Every row gives one point. A path goes straight from each point to the next, and from the last back to the first. The post is the endless flat space through its rows: a point in 2 columns, a line in 3, a plane in 4, and so on, so that a path can go around it. Count how often the path circles the post. Going back the other way cancels.

Post (1 x 2):
[[-0.1 -2.7]]
Path, 28 rows:
[[ -4.6  -5.8]
 [ -1.4 -10.9]
 [  3.0  -4.1]
 [  2.0  -0.6]
 [  3.3   3.1]
 [ -0.8   2.3]
 [ -3.1  -1.5]
 [ -1.6  -5.0]
 [  0.5  -8.0]
 [  6.0  -3.2]
 [  0.9   1.0]
 [  6.2  -2.7]
 [  3.5  -1.5]
 [  0.7   1.1]
 [ -3.9   3.3]
 [ -3.7  -3.6]
 [ -0.2  -7.7]
 [  3.9  -8.6]
 [  2.4   1.2]
 [ -0.7  -0.3]
 [ -3.1   5.8]
 [ -0.2   1.3]
 [ -2.6  -2.4]
 [ -5.7  -8.1]
 [  1.1  -9.2]
 [  2.2  -1.7]
 [  0.9   0.3]
 [ -3.2   4.0]]
Times around: 4

Post:
[[-1.5 -0.7 -4.6]
 [ 3.7  0.2  0.8]]
Path:
[[  0.3  -1.0   0.9]
 [ -3.2   4.8  -2.0]
 [  5.3   3.3   1.0]
 [ -4.8  -4.3 -11.5]
 [ -1.5  -5.8  -3.7]
 [ -2.4   0.4  -1.2]
 [  0.4   5.3  -0.8]
 [ -0.9  -0.1  -7.3]
 [  3.6   0.1  -2.0]
 [  7.7  -2.0   2.8]
 [  2.9  -1.9   2.5]
 [ -6.7   1.8  -6.3]
 [  1.9   5.0  -2.7]
 [  7.7  -1.5  -1.6]
 [  5.9  -1.5   3.6]
 [ -5.8  -2.2  -5.4]
 [  1.1  -0.6   0.2]
 [ -0.2   5.5   0.8]
 [  7.8   3.0   0.0]
 [  9.6  -3.7   1.3]
 [  2.7  -4.3  -1.9]
 [  0.5  -1.7   3.5]
 [ -5.4   3.8  -5.9]
 [  2.7   2.8  -3.7]
 [  2.6   0.1  -5.1]
 [ -3.9  -4.4  -8.9]]
Times around: 5

Post (5 x 6):
[[ 2.4  2.3  2.7 -3.1 -5.0  3.5]
 [-0.6 -6.8 -2.0  2.4  2.4  0.4]
 [-0.2  4.2  3.2 -2.1 -3.2 -2.7]
 [-0.7 -5.0 -4.3  1.4 -0.9 -5.4]
 [ 6.0 -2.5  1.2  0.5  1.2  2.1]]
Path, 27 rows:
[[ -0.6  -1.0  -0.6   5.5  -1.8   1.7]
 [  6.0   2.0   1.1   2.5   2.5 -16.5]
 [ -0.7  -1.0   5.4   0.2   5.8  -4.0]
 [  5.1  -2.3   0.8  -2.8  -1.0   1.0]
 [  4.1  -0.8   0.6  -3.2  -0.6 -10.4]
 [ -0.1  -6.8  -4.9   1.7   2.5  -3.8]
 [  0.0   3.2  -0.3  -0.2  -2.1  -2.6]
 [  4.3  -6.1  -4.9   1.5   0.1   0.8]
 [  4.1  -1.4  -6.4   2.7  -4.5  -0.7]
 [  3.9  -0.6   6.7   1.9  -2.1  11.2]
 [  6.1  -5.8   3.0   1.9   2.1  -0.2]
 [ -3.4  -1.0   8.4  -0.8   1.1   1.6]
 [  0.4  -7.4   2.6  -5.4   0.4   6.7]
 [  3.4  -8.1  -7.8  -2.5  -2.7   5.3]
 [  1.0  -1.7  -2.8   2.0   0.9  -2.4]
 [ -0.3   8.3   2.6   1.4  -7.6  -8.7]
 [  0.4  -2.2   5.7   2.4   6.2  -3.3]
 [  4.0   2.3   5.8  -2.8   0.6  -1.8]
 [ -0.5   0.0  -1.3  -1.0   3.2  -2.8]
 [  4.9   3.1  -0.2   0.2  -1.1  -0.6]
 [ -1.1   3.8   5.3   1.2  -6.9   1.1]
 [ -4.6  -0.3   4.1   0.4   0.2  -8.3]
 [  3.5  -3.9   2.2  -4.5   1.3  -4.0]
 [  2.6  -0.7   5.8   0.4   0.9  -7.5]
 [  4.2   2.5   4.8  -7.2  -4.5  -1.0]
 [ -7.6  -2.7  -2.7  -6.1  -4.3   5.4]
 [  4.6  -3.2  -6.6   2.3  -1.1  -4.9]]
Times around: 4

Post (8 x 9):
[[-3.1  3.0  5.4 -0.2  2.6 -3.4 -4.5  1.4  4.0]
 [ 9.7 -7.6 -2.2  2.3  3.2  5.8  2.5  0.8 -2.3]
 [-2.4  3.7  2.2 -0.1  0.1 -3.6 -1.8 -1.5 -0.9]
 [-6.4  8.3  3.5  4.5 -6.5 -1.6 -3.1 -0.3  1.4]
 [-4.9  3.5  1.8  1.9  4.8 -5.4  1.3  3.8  5.2]
 [-1.3  2.8  3.6 -3.4 -2.7 -0.6 -2.2  4.6 -2.5]
 [-2.5  2.1  0.7  1.8 -5.4 -5.7 -0.7  2.1  0.8]
 [ 8.7 -3.1 -4.4 -1.5  2.9  1.7  3.9  1.2  2.3]]
Path, 27 rows:
[[  1.6   0.8   8.9  -0.4  -0.3   1.2  -1.3   4.1  -3.2]
 [ -0.6  -3.5   3.2   6.6   2.7  -0.1   2.7  -5.3  -1.6]
 [  0.3   2.6  -4.8  -1.5   1.4  -1.6   0.5  -3.6   6.3]
 [ -2.2   5.7   1.0   2.7   0.7  -1.1  -3.4  -3.1   0.2]
 [ -4.6   3.9   4.4   3.4   5.8  -6.7  -1.9   3.2   9.1]
 [ -1.1   4.7   8.3  -8.3   1.9   2.2  -4.1   5.2  -2.6]
 [  0.0  -0.2   0.2  -1.5   0.2  -3.9   1.9   5.0   6.1]
 [ -0.9  -2.2  -1.6   1.6   2.6  -4.6   0.9  -1.5  -1.2]
 [  0.0  -3.4   3.2   2.2  -2.8   0.6  -2.0   2.1  -1.5]
 [ -4.8   5.7  -1.0   1.0   0.3  -5.4  -7.5  -3.6   3.1]
 [ -4.1   9.0   1.2   1.4   0.5  -6.0  -3.5   6.3   6.2]
 [  1.2   0.9   4.0  -5.8   2.2  -2.1   1.0   8.7  -1.5]
 [  1.9  -0.7   3.2  -0.9   7.7   0.2   1.5  -1.8   1.3]
 [  0.1   0.0   0.5  -3.6  -0.3   0.4  -0.8   3.0  -0.5]
 [  4.6  -0.1  -3.4  -2.7   2.0   1.6   1.1   4.6   1.1]
 [  1.9   2.2  -3.3   6.6   2.9   3.5   2.8  -0.7  -0.5]
 [ -1.4   9.8   0.3  -0.5  -1.3  -1.1  -3.5   0.5   1.7]
 [  3.0   2.6  -0.3   7.9   4.9  -4.5   0.6  -7.7   5.2]
 [  4.8  -3.2  -1.5   4.5   6.7  -0.6   3.3  -9.2  -0.2]
 [ -7.1   8.6  -0.6   6.8   2.2  -6.4   0.3  -7.2  11.2]
 [ -4.1   0.8   1.0   2.0   2.1  -2.8  -6.7  -3.3   0.4]
 [ -0.7   4.2  -2.5   3.9 -13.2  -6.0  -0.6   0.2  -2.5]
 [  5.8   5.9  -5.5   2.2  -8.5  -1.1   4.8  -3.2  -0.1]
 [ -5.0   5.9   6.1  -3.1   4.3  -3.4   0.3   2.6   5.6]
 [  4.3  -3.1  -2.5  -2.7  12.1   3.5   3.5  -1.2   0.5]
 [  4.8   2.9  -3.0  -3.0   0.8  -0.5  -6.3  -4.9   0.5]
 [ -4.3   6.6   2.6   6.4  -4.3  -6.6  -4.3   7.1   6.7]]
Times around: 5

Post (10 x 11):
[[ 0.3 -2.9  2.2 -2.3 -1.7  2.1  0.6 -0.3  0.6  2.6  5.7]
 [ 1.6 -0.6 -4.1 -0.8 -4.6  1.7  0.7 -3.7 -4.4  7.0  1.0]
 [-6.9 -8.9 -1.9  3.2 -6.4  2.5  0.8 -2.8 -5.2  2.6  3.4]
 [ 0.3  5.9  5.5  2.3  1.0  3.2 -3.3  1.0  1.0 -1.3 -1.3]
 [-1.9  0.4  0.0  2.9  1.2 -5.4 -0.9 -0.3  6.0 -6.9 -3.5]
 [-2.2 -5.4 -0.6 -0.8  1.3  3.6 -3.4 -1.9 -2.8  5.6  0.2]
 [-2.3  5.9  5.2 -1.1  0.9 -0.3 -0.2  4.8  4.8  1.5 -4.1]
 [-0.3 -6.9 -5.6 -0.9 -5.1  2.7 -0.2  1.1 -7.1 -1.3 -1.2]
 [ 0.0  0.1 -1.0  5.2 -1.2  0.3  3.1  2.0  5.4 -5.1 -5.7]
 [-2.1  2.2  3.4 -2.7  2.9  1.8  4.3 -0.9  0.0  0.3  1.3]]
Path:
[[ -7.7  -2.8   1.8  -3.7   4.3  -4.4  -1.6  -1.0  -1.3  -1.4  -4.2]
 [ -3.0  -7.0  -4.4   0.4  -1.6   2.7   3.1   0.5   2.1  -6.0  -4.9]
 [  2.9   0.6  -7.8  -4.9   0.9  -2.3  -9.7  -7.1  -3.2   6.1   3.7]
 [  0.8   2.9  -1.2   0.2  -5.9   1.6   1.9   6.4   0.6   0.9   3.2]
 [ -4.0  -4.2  -2.0  -0.8  -3.0  -0.6  -1.9  -0.3 -10.8   0.3   2.1]
 [ -6.3  -7.6   7.6  -4.0   6.4  -5.5  -4.8   4.9   2.0  -5.2  -4.3]
 [  0.6   0.3   0.1  -0.8   3.2  -0.8   3.3  -6.7  -1.1  -8.7   3.2]
 [ -1.0  -5.1  -4.6   1.2  -1.8  -4.6  -8.7  -6.8   3.5   4.2   2.1]
 [ -1.5   0.0   0.8   2.7  -2.4   3.6  -5.2  -6.0  -0.2   4.5   4.7]
 [ -2.6  -1.1   6.8  -1.9  -1.7   8.2   0.6   0.8  -1.0   3.7  -1.1]
 [ -3.0  -6.8   2.4  -6.9   1.0  -0.1  -3.5  -0.2  -6.5   7.6  -1.3]
 [  6.8   5.5  -3.7   0.0  -6.5  -0.9   7.3   2.0  -0.9   4.7  -3.4]
 [  5.6  -1.6  -4.0   0.7  -0.5  -6.2  -8.1  -1.2   1.6  -3.2   2.1]
 [ -4.1   1.4   4.6   2.0  -3.5  -0.6   3.0   6.3   2.0  -1.9  -2.7]
 [ -2.6  -4.2   2.2   0.6   1.1   3.1  -3.1   1.1  -0.9   0.6  -4.8]
 [  0.3   3.4   3.9  -6.3  -1.2   8.2   6.1  -0.7  -7.4  -5.6   4.8]
 [  0.5   1.3  -3.4  -0.3  -0.6   1.0  -1.5   3.6  10.4   3.8  -2.7]
 [ -4.4   0.1   1.6  -4.8   2.5   0.4   5.8   3.0  -0.8   3.9   4.0]
 [  1.8  -2.9  -2.5  -0.4   3.3  -7.9  -1.3  -2.4   4.4   1.8   0.4]
 [ -1.3  -0.3  -2.9   8.2  -5.6  -4.2   7.3  -3.5   8.1   1.7  -6.9]
 [  1.8  -0.6  -1.2  -5.7  -3.2   0.5   4.5   6.8   1.7  -2.2  -5.5]
 [  1.4   8.6  -1.2   6.3  -3.2   7.4  -9.4   0.2  -0.2  -1.0  -4.9]
 [ -3.8  -4.7  -0.7   3.7   3.7   2.1  -6.3  -3.0  -2.0  -5.6   2.1]
 [  3.4  -1.5  -8.3  -0.8  -0.5  -5.0   3.8  -4.1  -2.9  10.9  -1.1]
 [  2.6  -4.2  -5.0   7.7  -3.2  -5.1   1.7  -3.2   0.3  -8.5  -5.5]
 [ -5.8   3.6  11.1  -5.7   0.0   4.4  -6.1   2.7  -5.2   8.8   2.6]
 [  2.7   3.7   0.1 -10.0   2.1   0.5  -2.2  -0.4   2.9   5.7   0.1]
 [ -6.5  -1.3  -1.2  -1.9   3.3   4.0   0.9  -1.5  -2.9   3.9   0.2]
 [  0.0   6.1  -5.4   1.5  -8.4  -1.9   2.2   4.4  -4.4   1.0  -5.0]
 [  0.3  -2.5   2.1   1.3  -0.9  -4.2   7.0  -1.0  -0.1  -5.3   1.1]]
Times around: 4
